Every row gives one point. Examples show where two turns around zero, p and q, send a point. Where does a point land after both, in the order given? Backwards means that the second turn is done in reverse. Each puzzle has new turns, and all numbers are rounded.

Turn p:
[42 28  3] -> [44  3 24]
[-17  22 -29] -> [-22   3  33]
[  1 -32   0] -> [ -6  16 -27]
[-37  38  -1] -> [-26 -34  31]
[ -6 -42  34] -> [  0  -8 -54]
[ 17 -14  -7] -> [10 20 -7]
Turn q:
[-19  30 -17] -> [ 7 14 36]
[ -1  18 -46] -> [-19  38  26]
[-13  -3   9] -> [  2 -15   6]
[ 34 -43 -17] -> [-37  10 -43]
[-24  -2  25] -> [ 12 -31   9]
[23  0 46] -> [ 35 -16 -34]
Where do these land?
p, then q: [-13 -12  41] -> [-44   7  -6]
p, then q: [-24  -9 -32] -> [ 13 -18  35]
p, then q: [  7 -16 -30] -> [24 10 23]
p, then q: [31 37 21] -> [  7   2 -52]

Turn p:
[-34  -2   9  -8] -> [ -7 -28  -8  20]
[33 32  6 30] -> [-10  51  16   6]
[ 18   6 -38   1] -> [ 11  24 -26 -21]
[-33 -26  -3   9] -> [ 25 -28  -7  20]
[ 16 -10  25 -32] -> [-19 -20  24 -26]
Turn q:
[-16  19 -25 -15] -> [-17  -1   1 -34]
[-21 -30   4  35] -> [ 27   8 -41   9]
[  8 -20  24 -20] -> [ 15 -27  13  17]
[ 1 26 10 25] -> [-25  19 -12  16]
[33 17 32 -4] -> [-17  -1  27  38]
[ -4 -12 -45 -21] -> [ 18   4  13 -46]
Where do these land?
q, then p: [ 13  16   9 -13] -> [  0 -13  12  19]
q, then p: [ 9 34 -4 19] -> [-18  -1 -19  31]
q, then p: [-19 -48  16   8] -> [ 33  27   3 -34]
q, then p backwards: [-15  35 -15 -32] -> [ 19   6  19 -44]
p, then q: [ 11 -38  -7  18] -> [ 5  4 36 25]

Turn p:
[ 14 -30   7 -11  -5  -4] -> [-18   8  12   8   3  26]
[ 30 -23  -8  16  -5 -16] -> [ -1  -1 -12  10 -12  40]
[-48  37  -1  23  -9  32] -> [ 34  14 -13 -34  19 -48]
[ -9  -5  22   0  27 -12] -> [-11 -15  -5  20  25  -7]
[-27  26  -3  -2  14  16] -> [ 14 -10   5 -13  11 -35]
[ 5 11 -9  0  5 -7] -> [  3 -11  -4   2 -11  -4]
[ 15 -28 -30  -8 -16   2] -> [ -7   1  14 -21 -18  35]
[-19  12  12 -13  -9 -16] -> [-22   6  -9  -2  -1 -24]
[38 -2 10 -5 -2  4] -> [  6   9  12  28 -16  16]
Turn q:
[ 24  -2 -19 -11  -2 -29] -> [ -1  -1 -33 -21  -5  19]
[  2 -26  25  24  -2  16] -> [ 14  -5   8   8 -16 -39]
[-22   7 -23 -24 -14 -16] -> [  3 -15  -4  -4  31  30]
[-11  16  -2   9  -9  34] -> [ 8  6 38 10 -5  6]
[ 31  30  19 -12   2  -8] -> [-18  36  -2 -28  -2   0]
[-31   9  -1  15  14 -10] -> [-26 -23  10  14   7  -1]
[  7 -33   2  -1  12  13] -> [ 19   3 -16  21 -10 -16]
Where do these land?
q, then p backwards: [-3 32  9  6  9 18] -> [  8 -14  10 -31 -13  10]
p, then q: [-19  30  31  21  10 -10] -> [-25 -25 -27  -5 -22  21]
p, then q: [  7 -19 -29  -2 -31  -3] -> [24 20 23  0 24 14]
p, then q backwards: [-7 19 23  0 12 21] -> [-14 -17  25  -8  -4  19]
q, then p: [ 21 -29 -15   5  -3  -2] -> [  4   6   4 -10 -29  24]
p, then q: [  0 -37 -10  -2 -11  -1] -> [ 7 19 20 25 13  2]
p, then q backwards: [ 10  -7 -21  -1   8 -11] -> [ -2   2 -22  14  -4  -9]
p, then q backwards: [  1  35  42 -12   6 -11] -> [-12 -25  31   4  37  15]
p, then q: [-10 -24 -29 -16   0  -2] -> [ 18  13   2  18  29 -10]

Turn p:
[  6 -27 -15  -4  -5  20 -14 -29] -> [ 2 -9 22  3 26 24 14 21]
[ 36  24 -17 -24 -15  12   3  -7] -> [ -4  20  32  -2   6  -9  32 -24]
[ 13   5 -23  16  18  10  10 -30] -> [-17  -2 -11  14  10  20  36   1]
[-16  28  10 -13   9  11 -14  11] -> [-25   4   5   4   1 -30 -15  -1]
[  2 -12  29   4 -15   2   7  -7] -> [ 23   0   8  21  -9   5 -13   5]
[ -9 -24  -1  -7  30   1  -6  -9] -> [  4 -17 -14  -2  16  -6   8  30]
[ -9  29  11  24  29 -33  -6  19] -> [-12   6 -51   2   0 -19 -18 -22]
[  8  12  -2  20 -21 -11  24  17] -> [  5  15  -6  -4 -30  15  -3 -24]
[-16  -1 -14   4 -16 -21 -14  15] -> [ -2  -8  -3 -26   3   8 -22 -15]
[ -7 -21  11   6   8   3  -3  22] -> [ 11   7 -11 -10  -6  -2 -16  23]
[ -9 -13  12 -26 -22   7  13  -3] -> [ 16 -16  30   1 -16  -7  -4   7]
Turn q:
[ -6  -2  -2 -34  -4   3   3 -16] -> [-20 -11   4  18  -7  -7  -9 -21]
[-48  -7 -22 -13  28   2 -24  28] -> [-12 -23 -40 -24  -7  42 -14 -17]
[  5  -3  34 -14 -23 -10   5 -14] -> [ 11  14  14  13 -18 -27  -7 -20]
[  6   3  -2  19 -11 -18  25  -5] -> [  3   7  23  -6 -16  -6   6  24]
[ -3 -16 -31  -1  -1  31 -27  31] -> [  1 -35 -21 -27  36   8   4  -9]
[ 5 -1  7  8 20  5 19 11] -> [-13  22  -3 -13   7   1  -5  12]
[ 20  -6  -2  10   6 -12  -8  -7] -> [  9   0  -9  11   2 -11   4  20]
[18 23  2  3 -9  0 -1  2] -> [ 4  9  8  7  5 -4 27 -1]
[  3   9  16  23  -6  -1   9 -31] -> [18 18 26 20 -2  3 -7 13]
Where do these land?
p, then q: [ 20  -2  -1  -3   1  39 -23  24] -> [ -6  31 -12  -5 -12  21  28 -23]
p, then q backwards: [-12  -1 -16 -18   0 -25  37  -8] -> [-11   2 -20 -14 -30 -24 -16  19]
p, then q backwards: [ -3  -1  -9   0  18 -21 -13  -6] -> [  8 -10  -9  -6   5  14 -18  16]
q, then p backwards: [-3  6  9 -9 -4 22 -4 20] -> [ 14  13 -17  -1  -4 -17 -13   2]
q, then p backwards: [ 4 19  0 21  3 39 -8 14] -> [ 30 -13 -22   4  -4  -5 -29 -13]
p, then q: [  3   4  16   5 -22  14 -13  19] -> [ 21  11  -8  14   2   8  18 -18]
p, then q backwards: [-13 -13 -15  -6 -21  -6  12 -27] -> [-21  10 -29   2 -20   3  -8  -7]
q, then p: [  9  14 -10   8  13 -44 -12 -13] -> [ -1  24   5 -20 -31  29  -5  -9]
q, then p: [ 10   9  28  -8   4  22 -10  -5] -> [-17  -2 -20  21  13   0  14 -14]
q, then p backwards: [-19  -6  -2  11  23 -21  -8   0] -> [-12 -18   4  28   2  -1  13  12]
p, then q: [  4 -28   1   0 -12 -20  42 -18] -> [ -2  -7  26  -9  27 -42  -4  11]

Turn p:
[ -9 -22 -13  -5  -7   0  22  25  -4] -> [ 10 -17 -11  -5 -18   0  20 -20 -17]
[-30 -20 -27  30 -21   2 -27 -13  20] -> [-14   9 -10  38 -20  38  -5 -25  19]
[ -4   1  13 -26 -13 -28   3 -20   8] -> [-21 -28 -11 -11   3  -3 -25  10   5]
[  4   9  32 -19 -13 -13  10   8  32] -> [  6 -45   6  -5   8  -3  -3  22  18]
[25  0 -9 37 29 15  9  0 -9] -> [16 44 -8  5 -4 -9 26 17 -1]
[ -6 -17  31 -28  24  17 -11 -28 -29] -> [  3   7 -16  -2  51  -6 -28  -1 -31]
[-30  36  22  13   1  28  -4  27  28] -> [  5 -19  46  36  19  -3  27   0  16]
[-26 -22 -26  14 -15  -9  23 -29  -5] -> [-28   0 -30  24 -29   9  -3  -6 -21]
[ 28  17 -13 -23   2  32  12  14 -15] -> [ 32  10  27 -14 -11 -26  -8   0 -22]
[  8  18 -35   9  21 -32 -10 -27   0] -> [-32  33 -13  -6 -17 -22 -13   0  27]
[ 16 -23  25  28 -26 -12 -15  26 -36] -> [  4   9   1 -37   7  54  23   5 -13]
[ 24  22   1 -30  17   0 -11  17   9] -> [ 19  -3  19 -23  10 -29 -11  -3  19]
Turn q:
[  7   4 -23 -32   2  13  28   9 -17] -> [-25 -14 -15   9 -18 -12 -32  -2 -18]
[ 22 -30   2   1  20  -3 -14  15  -9] -> [ 16  -7 -12   7 -35  12   7  -4  19]
[-17  -5  21   7   3  28  31 -15   0] -> [  3  20   9 -28  -9 -22  -1  -9 -30]
[-16  26 -14 -20  28   9  -5  34  -6] -> [-21 -53   9  -9  -9  -3  -4  11  -2]
[  3 -20  -8  25 -29 -35   0  -8  35] -> [ 27  26 -19   1  36  37  -1   1   4]
[ 48  -2  30 -21 -28 -37   4  14 -46] -> [-14  13 -52  19  -4 -34  -6 -16  57]
[ 17  27   3   1  19  -9 -10 -13  12] -> [  4  -5  31   4   8  -1 -15  -1  24]
[  0  -2 -21  -5 -22  36   8  37  15] -> [-38   0 -15 -20 -14  28  -4  22 -19]
[-31  28 -15  23  11   0   2 -20 -32] -> [ 13 -12  20  14  16 -38   7  31 -21]
[ -5  -8   8   1  -7  13 -31 -15  22] -> [ -4  14  23   4   3  23  25 -11   0]
[-27 -19  17  19   3 -14 -14 -39  27] -> [ 38  18  22   0  25  12  25 -23 -14]
Where do these land?
q, then p: [ -4  23  -7 -30   8  -5   7  10   6] -> [ -5   0 -23  11  20  15  -8 -20   2]
p, then q: [ 12  14  -4 -18  -6  31   7 -21  10] -> [ 6  3 -8  5  1  2 23 12 38]
q, then p: [  2 -22  16  30 -32  -7  21 -10 -29] -> [-20  12  20 -25 -35 -32   7   2  15]
p, then q backwards: [-19 -40 -27  10  -3  29  28 -22   4] -> [ -3 -50 -31 -19  -6  -2   7 -14 -28]
q, then p: [-27  19  -7   1  -8  19   1  14  -3] -> [ -7 -13  -8 -11  13  -4  16 -22 -21]
q, then p: [  5  14 -23 -12 -21   3  11   8  19] -> [ -1  13  12  16  20   0   3 -30  -2]
q, then p backwards: [ 18  27   0  30  11  -2  30 -18 -18] -> [ 37  28  -2 -20  17  15   1 -22   8]
q, then p: [  5  -4 -34  13  26   4 -32  27  16] -> [ 50 -12   4  12  -1  26  16  -4 -18]
p, then q: [ -2  12  24 -25   7 -23 -38  28  43] -> [ 25   5  22 -16 -12  47  -7 -47   1]
p, then q backwards: [  7 -28  29  19 -13  -2  21  22 -16] -> [-36 -24  -9  21  -5   2 -13  25  14]
q, then p backwards: [ 13 -13  22  19  38 -44 -38 -39 -13] -> [  7   4  -9   6  21  45 -18  42  54]
q, then p: [-10  -2  13 -39  -7  -2 -18   0 -19] -> [-28  -1 -30  24 -11   4   3   5  -9]

Turn p:
[ 27  28  15 -33 -30  15  19  25 -16   5 -19] -> [ 12  46  -2  24 -29  10 -35   2  12 -21   1]
[-12   5   3  -7  37 -32  14  12  15  12  24] -> [-25 -34   6   0 -12  32   2 -24  -4   6 -15]
[  7  10 -13  -9 -26  -6  -4  29 -19 -16   2] -> [ 15  28  18  19  12  21 -11   9   4   7   1]
[  6 -21   8  23  12 -13 -15   4  36   1  -4] -> [ 12 -39  17 -20   4  -6   2   4 -17 -13  -3]
[  2 -41  -7 -21  -8   9  -7 -16  -1  -7   4] -> [ -3   5   1 -11  36 -23  -6 -19  13 -11   2]
[ 29  25 -10 -16   5  21  17  21 -27 -22 -23] -> [ 24  29   5  18 -28   3 -25  -6  27  21  20]
[  3  31 -40  -1  -9  29  34  23 -25  41   4] -> [  1  47   4  40 -38  -9  15 -25 -15  24 -23]
[ -5 -15  -5  -3  -7 -13 -38 -41   1   2 -19] -> [ -7 -16 -25  -6  37 -28 -15  19 -14   3   7]
[-31 -22  25  32  15 -30  11 -13  17 -10  -6] -> [-27 -44  14 -24   1  -1  19  29  12  -5  -9]
[  8   7   7  -1  -2  28 -14   9 -34  15   5] -> [ 27  27 -27   3  -3   1   5  -4   9   7 -17]
[  5 -16   9  22  -5 -10 -15 -48  17 -12  21] -> [ -4 -33 -17  -3  29 -13  28   9  -5 -21  25]
[-39   9   8  14  18   3  -2  -5  37  -8  11] -> [-24 -16   5 -39 -10  13  23   4 -22   3  10]
Turn q:
[ -3   4   9  -9 -31  19  -8  36  19 -17  19] -> [  7   1  23   4 -18  28  21  -2  -4  39  13]
[ -3  17  10  18  -1 -20   7  37  10 -14 -44] -> [-19 -25  -3   9 -14  23 -40  25  10  23  -9]
[ 28   9  -1   2  14  21  -9   7 -44 -26  22] -> [-16  39   3 -17 -10   2 -16 -33   0  -3  35]
[-20 -21 -14  19 -21  15  23   5   6   4   7] -> [ 10 -19  24   7  36  -1   7  -2   0  15   9]
[ 19 -23   7   5 -26 -26  -8 -29  12 -28  11] -> [ 10   6 -22  -3  15  16  11 -39   4  14 -37]
[  6   7 -17  28  31  30 -23  35   7   9  23] -> [ 11  19  35  41 -21  -5 -20  -5  -7  -7  32]
[-23  -8  10 -32  31 -12  13 -18 -16   1 -17] -> [-17   8 -12 -29   6 -31  -3  27 -17 -10 -18]
[ -1 -31 -28 -26  -1 -29  -2 -24   7  28 -27] -> [ -2 -38  -6  -9  -1 -39  13  -7   4 -21 -40]
[ -8  21 -13  -6  21 -16   7 -21 -13 -19 -16] -> [  4  11  -9 -30   1  -6 -28  12  11 -16 -14]
[ -9 -12  -3   0   7  32 -21 -30 -26  -2  10] -> [  1  35   0  -3  14 -33  15 -11  17  -3  15]
[-20  22  28   1 -36 -29   5  18  19  24   9] -> [-10 -20   3  13   1  50  31  30   0  -3 -13]
[42 19 32 -8 29  6  5 -2 -3 30 18] -> [ -4  10 -37  13 -23   7   6  -2 -34 -32  31]
[ -6  -5 -18   9 -18   8  11 -14  22  10 -15] -> [ 25 -28  -1   5  15  -8   5   3  15   5  -3]
Where do these land?
p, then q: [ 20 -27  20  26 -18 -15  25 -20 -25 -33   3] -> [ 25  -8   5  28   3  23 -24   0 -44  26 -16]
p, then q: [ -1  -2  -1  39 -13  20 -12  -8   1 -19 -12] -> [-13 -17   4  -9 -13  25  -4 -11 -35  -8   7]
q, then p: [ 31 -16 -28   8   1  17 -15 -13  -4 -15  -4] -> [-10 -27 -20  18  19 -12   0   4 -18 -15  20]
p, then q backwards: [-28  13   1 -17  36   4  22   4  10  25 -30] -> [ 19 -10   3 -30  11 -19 -16  29 -14 -26 -30]
p, then q: [ 33 -16  16  27 -17   4  10  26  -3 -27  -1] -> [  9  -1 -29  14 -15  28  -7 -19 -27  29   8]
p, then q: [-20  16  19 -14 -18  -5  36  -4   3  39  13] -> [  3  -1  15 -20  25  10 -15  27  39  26  -3]
p, then q: [ -1 -42 -23   9 -15   9 -18   8   2 -35   3] -> [ -5  17 -30   4 -19   1  -7  10 -47 -18  -3]
q, then p: [ 12 -14 -20  20   5   7 -15  11 -28  -9  24] -> [-15 -15 -36  -9   1   9  17  17  -3 -10  20]
q, then p backwards: [ -3  35 -24 -28   9 -15   4  -2  22   5  29] -> [ 11   5  31  23 -11  17  -6  38  27   3   3]
p, then q: [-15  17  18 -32  28   5 -13  -9  23  25  20] -> [ 10   9  17 -36  10 -37  16  -6  30   0  -1]
p, then q: [ 12   6 -19 -33  -1   3 -25  -1  11  23   4] -> [ -7  25  -5  -7  -1 -18  -8 -13  30 -27  -1]
q, then p: [-13  13  38   1 -21  -5  21   4 -34 -18 -23] -> [-21  23   2 -30  -6   8  -1 -34 -25  23 -21]
p, then q: [-26  16   3  -6  23 -28 -20   3  21  39 -26] -> [-45  -9  22  -5  -3 -36  15   1  33   7  -6]
